Each row of a before or after table is a point. The points were changed in one or more steps. Then noise was added and the rows were shuffled. The steps act on columns, c1 being the first. Name the steps. A step turns or swaps two columns, mirrors them in a line or flattens them onto one, adds a multiple of one to another, or multiplies or shifts one. Angles are multiples of 10 degrees, from the lower column toward the higher: turns from -170 to 170, lines from 10 to 170 but not 90. Use the fewest steps. Two steps may share a column if one is a turn and the other turns, adds or multiplies; they go together, in the order done. Otherwise the lowest column goes first.

Before (11 x 2):
[[-3.5 -0.3]
 [ 5.5  3.8]
 [-4.1 -2.7]
 [ 4.1  0.1]
 [ 2.6 -1.6]
 [ 0.2  1.1]
 [ 3.9  1.9]
 [-0.9  3.2]
 [-1.0  0.5]
 [-1.5  0.0]
 [-4.5 -2.6]]
After (11 x 2):
[[ 2.6 -2.4]
 [ 5.5  2.1]
 [-1.2  0.8]
 [-4.5 -1.2]
 [-4.1 -1.3]
 [ 4.0 -1.1]
 [ 0.2  1.0]
 [-1.0  3.6]
 [-1.5  0.5]
 [ 3.9  0.8]
 [-3.6  0.7]]
Steps: add -0.3 times c1 to c2

Before (11 x 6):
[[  3.1  -1.2  -1.6  -2.0   1.2  -1.7]
 [  3.3   3.8  -1.3  -2.4   1.9  -0.2]
 [ -2.3  -2.3  -1.3   2.8   2.6  -1.3]
 [ -2.4  -0.2   3.7  -0.5   3.1  -1.7]
 [  3.3   2.3   1.4  -0.2   1.3   1.9]
 [  2.5  -1.7  -1.8  -3.3  -3.6  -1.9]
 [ -3.8  -1.9  -1.8  -1.9   1.2  -0.4]
 [  1.0  -1.5   0.1  -4.3  -0.3   4.7]
 [ -0.5  -0.1  -1.4   0.3 -12.5  -1.8]
 [  2.8   1.0   4.4  -0.6   2.6   0.4]
 [  0.2  -2.3  -0.8   0.9   2.0   2.2]]
After (11 x 6):
[[  0.6  -1.1  -1.0  -5.8  -0.7   4.6]
 [  4.0   1.0   3.3  -1.0   1.2   0.3]
 [ -1.4  -2.4  -1.9   3.7   2.9  -1.3]
 [  4.0   4.0  -2.7  -3.1   0.4  -0.3]
 [  1.3  -1.6  -2.9  -4.1  -4.3  -2.3]
 [  3.3  -1.3  -2.5  -2.4  -0.2  -1.8]
 [ -1.8  -0.3   3.1  -0.9   3.6  -1.9]
 [  1.3  -2.5  -1.5   1.5   1.8   2.4]
 [ -3.7  -1.7  -3.1  -2.3   2.7  -0.4]
 [ -5.1  -0.1  -2.2   0.2 -11.2  -1.9]
 [  3.6   2.5   0.3  -0.3   0.2   2.0]]
Steps: turn c1 and c5 by -20 degrees; shift c3 by -1.0; multiply c4 by 1.3

Before (13 x 9):
[[-4.7 -2.0 -3.1  1.7 -2.9  4.7  1.4  1.4  1.2]
 [-0.8  2.1 -1.2 -1.2 -1.3 -0.5  2.9 -0.5  3.6]
 [ 4.3 -1.2 -1.8 -5.8 -1.5  0.4  4.2 -5.8  0.1]
 [ 5.0  1.4 -2.3 -4.3 -0.5  1.5 -1.2 -3.5  0.9]
 [ 2.8  0.0  0.6 -0.1 -3.6 -1.3  1.8 -3.8  1.5]
 [ 2.5  1.4 -5.5 -2.2  1.8 -0.5  1.2 -2.7 -3.1]
 [ 2.6  2.4 -3.7 -3.9 -4.4 -2.2  1.9 -5.2  1.8]
 [-3.6 -1.3 -0.4  2.7 -3.4  2.9  1.0  1.5 -2.9]
 [-0.2 -4.8 -4.5 -1.0 -0.1 -0.1 -2.3 -2.0 -2.3]
 [-5.7  0.6 -0.5  2.4 -1.1  4.1  1.3 -4.0  1.0]
 [-4.9 -4.0 -2.6 -2.3 -1.2  2.9 -2.9  4.0 -3.4]
 [-1.2  1.9 -0.8  3.3 -1.1  0.9  5.0 -1.4  5.4]
 [-1.0  1.0 -1.7  2.7 -5.8  5.6  4.2 -3.1  4.5]]
After (13 x 9):
[[-0.8 -0.3  0.3 -0.1 -0.9 -1.6  1.7 -3.7  1.5]
 [-1.0  1.2 -1.5  3.1 -1.4  0.9  5.4 -1.2  4.7]
 [-0.1  0.0 -0.6 -1.1 -0.1  0.1 -2.4 -2.2 -2.0]
 [-3.2 -0.3  0.6  2.8 -3.7  2.9 -1.1  1.4 -0.8]
 [ 1.9  3.4 -4.0 -1.9  2.4 -0.6 -0.7 -3.0 -0.7]
 [-0.9  1.5 -1.7 -1.1 -1.3 -0.4  3.3 -0.5  3.0]
 [-2.6 -0.4  0.5 -2.3 -2.9  2.9 -3.5  3.9 -2.9]
 [-3.0  1.2 -1.5  2.5 -3.7  5.6  4.9 -3.0  4.3]
 [ 1.2  0.6 -0.5 -5.6  1.1  0.3  2.5 -5.4  2.2]
 [-3.6  0.8 -0.5  1.8 -4.0  4.8  1.5  1.4  1.0]
 [-1.2  2.8 -3.2 -4.0 -1.0 -2.1  1.8 -5.3  1.8]
 [-2.8  0.5 -0.6  2.4 -3.6  4.2  1.1 -4.0  1.3]
 [ 1.7  1.7 -1.9 -4.4  2.1  1.3 -0.1 -3.6 -0.5]]
Steps: flatten c1 and c5 onto the line at 50 degrees; flatten c2 and c3 onto the line at 130 degrees; flatten c7 and c9 onto the line at 40 degrees

Before (12 x 14):
[[ 2.7 -5.4 -2.7 -5.1 -3.2 -2.5  0.4  0.1 -1.7  1.3 -1.0 -2.5 -5.6  4.6]
 [ 1.7 -0.1 -3.2  4.6 -1.5 -0.2 -1.2 -3.4 -1.6 -0.8 -3.7 -0.5 -1.8  2.5]
 [-0.2 -0.7  2.9 -1.6 -4.6  0.1 -3.2  1.5  2.5  0.7 -2.9 -3.0 -2.4  1.4]
 [ 4.0  2.0  0.6  4.1 -0.6  2.4 -1.4 -1.2 -2.3 -2.7  1.2 -3.5  2.3  7.6]
 [-2.5  0.8  2.0  2.8 -0.8 -0.5 -3.3  5.4 -4.2  3.4 -0.3  0.0  0.1  6.1]
 [ 2.2  0.1 -2.2  0.5  0.6  0.8 -4.0 -1.7 -3.2 -3.1  1.0  0.0  1.4  1.0]
 [ 6.1 -0.7  6.8  5.1  4.1  1.8 -2.8 -0.3  1.7  1.9 -1.2 -0.7 -0.7 -3.4]
 [-2.9  0.2  1.3  4.2  0.9  0.1  1.1  1.7  0.8 -0.5 -0.3 -3.0  1.9 -1.9]
 [ 0.2 -4.1 -3.2  0.8  0.1  6.5 -2.5 -2.2 -1.9 -0.8 -3.7  1.8  2.9  2.0]
 [-2.6 -7.0  6.8 -1.7  2.8  3.0  1.4 -4.0  0.9  0.6 -3.1  3.2  1.1  2.5]
 [ 0.7 -2.2  1.9  2.2 -3.3  2.6 -0.2 -0.9  1.1  1.0  2.5  0.2  3.6  0.4]
 [ 1.3  1.6 -0.4 -0.4  0.3 -1.1 -4.4 -0.1  6.6  1.6  0.0 -3.5  1.5 -2.8]]
After (12 x 14):
[[-1.5  0.1 -2.6  1.4  0.6 -0.5 -4.2 -1.5 -3.4 -3.0 -2.0  0.6  1.0  1.2]
 [-1.3 -0.5  2.7 -2.5 -4.8  2.7 -3.2  1.6  2.5  0.5  2.5  1.6 -1.3  1.4]
 [-2.8  1.3  0.7  4.7 -0.7  1.7 -1.5 -0.9 -2.3 -2.9 -3.0  4.0 -0.1  7.6]
 [ 0.6 -4.9  7.0 -0.9  2.6 -4.4  1.2 -4.1  0.9  0.7  3.9  1.0  2.0  2.4]
 [-1.3  1.0 -0.4  0.4  0.3  3.6 -4.4 -0.2  6.7  1.7 -0.8  0.8  1.5 -2.7]
 [ 1.9  0.5  2.1  2.3 -0.8  0.2 -3.4  5.3 -4.4  3.3  1.3 -0.3 -1.6  6.3]
 [-3.2  0.0 -3.6  2.9 -1.9  0.3 -0.8 -3.6 -1.5 -0.8  2.4 -0.2 -3.9  2.7]
 [ 2.4  0.2  1.5  4.7  1.1  2.5  1.0  1.9  1.1 -0.4  1.7  1.5 -0.3 -2.0]
 [-1.9 -2.6 -2.8  2.2  0.3 -4.7 -2.7 -2.5 -2.1 -0.7  3.0  4.8  2.1  2.1]
 [-3.0 -3.8 -2.9 -7.5 -3.3  3.4  0.3  0.3 -1.8  1.3 -0.5 -0.8 -2.3  4.4]
 [-5.9 -0.3  6.8  4.2  3.9 -0.3 -2.9 -0.3  1.6  1.9 -2.1  1.9 -2.9 -3.4]
 [ 0.6 -1.6  1.5  4.0 -3.0 -1.3 -0.4 -0.7  1.1  0.8 -2.5  2.2  2.1  0.5]]
Steps: turn c1 and c11 by -150 degrees; multiply c2 by 0.7; turn c4 and c13 by -30 degrees; turn c6 and c12 by 120 degrees

Before (8 x 24):
[[-3.3 -2.8  1.5 -4.3  2.9 -4.0  0.0 -1.2 -0.8  2.8  0.1 -4.8  1.9 -0.7
   1.8 -2.9 -4.4  2.3 -5.0 -4.0 -3.3  2.3  5.3  0.0]
 [ 0.4 -2.3 -2.3 -0.1  0.2 -0.7 -3.5  1.7  4.0  2.8  4.8 -1.4  0.5 -2.7
  -4.0 -4.3  0.3  3.0 -2.8 -1.7  2.4  0.4  1.0  2.5]
 [-0.1  2.7 -0.2  2.8  2.6  3.4 -2.6 -0.4 -4.0 -0.2  2.9 -0.4 -2.9 -3.2
  -1.3  3.9  1.4 -5.7 -2.4  1.8 -2.9 -2.9  2.8  3.6]
 [ 3.5  0.6 -2.9 -4.0 -4.7 -1.4 -0.2 -1.0 -3.0 -2.4 -1.8 -1.8  3.7 -2.5
   2.4 -2.1  1.6 -1.8  0.4  1.0 -1.8  1.6 -0.2 -1.1]
 [ 1.5 -2.4  1.7  0.1 -1.6 -0.1 -1.5  2.6 -0.6 -3.3 -0.8  1.7 -3.7 -2.1
   0.6  0.8 -4.5  1.6 -3.6  3.2  2.8 -6.0  0.5 -1.9]
 [ 4.9 -4.7 -2.8  2.1  0.6  2.8 -1.2  0.6 -4.6  1.3 -1.9  0.1  1.0  1.9
   3.8 -2.6 -2.8 -3.6  1.9 -2.1 -1.5 -3.9  3.6 -1.5]
 [-0.9  4.0  3.7  4.3 -3.8 -2.2  3.6 -2.8  0.2  0.7 -1.3 -4.7  4.4 -2.3
  -4.0 -4.1  3.8  3.2 -1.2 -1.4  5.0  0.4  2.6  0.6]
 [ 2.3 -0.6  3.9  1.6  3.7  0.7 -1.5  2.1 -4.0 -3.9  0.6 -3.0 -3.8  2.4
   4.0  3.4  0.2 -4.1  1.9  0.6  0.8 -5.7  0.0 -2.7]]
After (8 x 24):
[[-3.5 -2.2  1.9 -4.5  3.5  0.1  0.0  2.1 -0.7  2.6  0.2 -4.6 -4.6 -1.0
   0.7 -2.7 -0.9  2.3 -5.1 -4.4  0.5  1.9  5.2  0.3]
 [ 6.7 -2.4 -2.6  2.3  2.0 -2.0 -1.2  4.1 -4.5  1.5 -1.7  0.7  2.2  1.9
   3.0 -2.9 -1.1 -3.6  1.9 -1.4  0.9 -3.5  3.6 -1.3]
 [ 2.1 -0.4  1.6  0.6 -1.6  3.4 -1.4  2.8 -0.3 -2.6 -0.4  2.0  1.5 -1.6
   1.0  0.7 -3.9  1.9 -3.6  3.1  3.0 -6.0  0.2 -1.5]
 [ 0.7 -0.5 -1.9 -0.5 -1.4 -0.2 -3.7  2.6  4.0  2.8  5.2 -1.3 -1.0 -2.6
  -4.7 -4.3 -1.1  3.2 -2.6 -1.7  0.9  0.5  1.3  2.9]
 [ 3.6  0.9  3.4  1.4  4.5  3.1 -1.5  0.7 -4.5 -3.9  0.9 -2.8  1.4  1.8
   2.6  3.1 -0.8 -4.3  2.1  0.1  0.1 -5.0 -0.1 -2.5]
 [-0.1  1.3 -0.3  3.1  2.1  1.8 -2.2 -2.5 -3.9 -0.2  2.7 -0.2  4.0 -3.4
  -2.0  4.0  2.5 -6.2 -2.4  1.9 -2.0 -3.0  2.3  3.6]
 [ 4.6 -0.4 -2.8 -4.3 -3.3 -2.7 -0.1 -0.6 -2.7 -2.2 -1.6 -1.7 -2.8 -1.8
   4.1 -2.0  2.4 -1.5  1.1  0.4 -1.5  1.7 -0.2 -1.5]
 [-0.9  1.5  4.0  4.6 -4.8 -3.2  3.8 -4.1  1.1  0.1 -1.4 -4.6 -3.4 -1.9
  -2.4 -4.3 -0.5  3.5 -1.4 -1.2  0.2 -0.1  2.6  0.2]]
Steps: multiply c1 by 1.3; multiply c8 by 0.4; turn c2 and c8 by -60 degrees; turn c5 and c15 by -20 degrees; turn c6 and c13 by 110 degrees; flatten c17 and c21 onto the line at 140 degrees
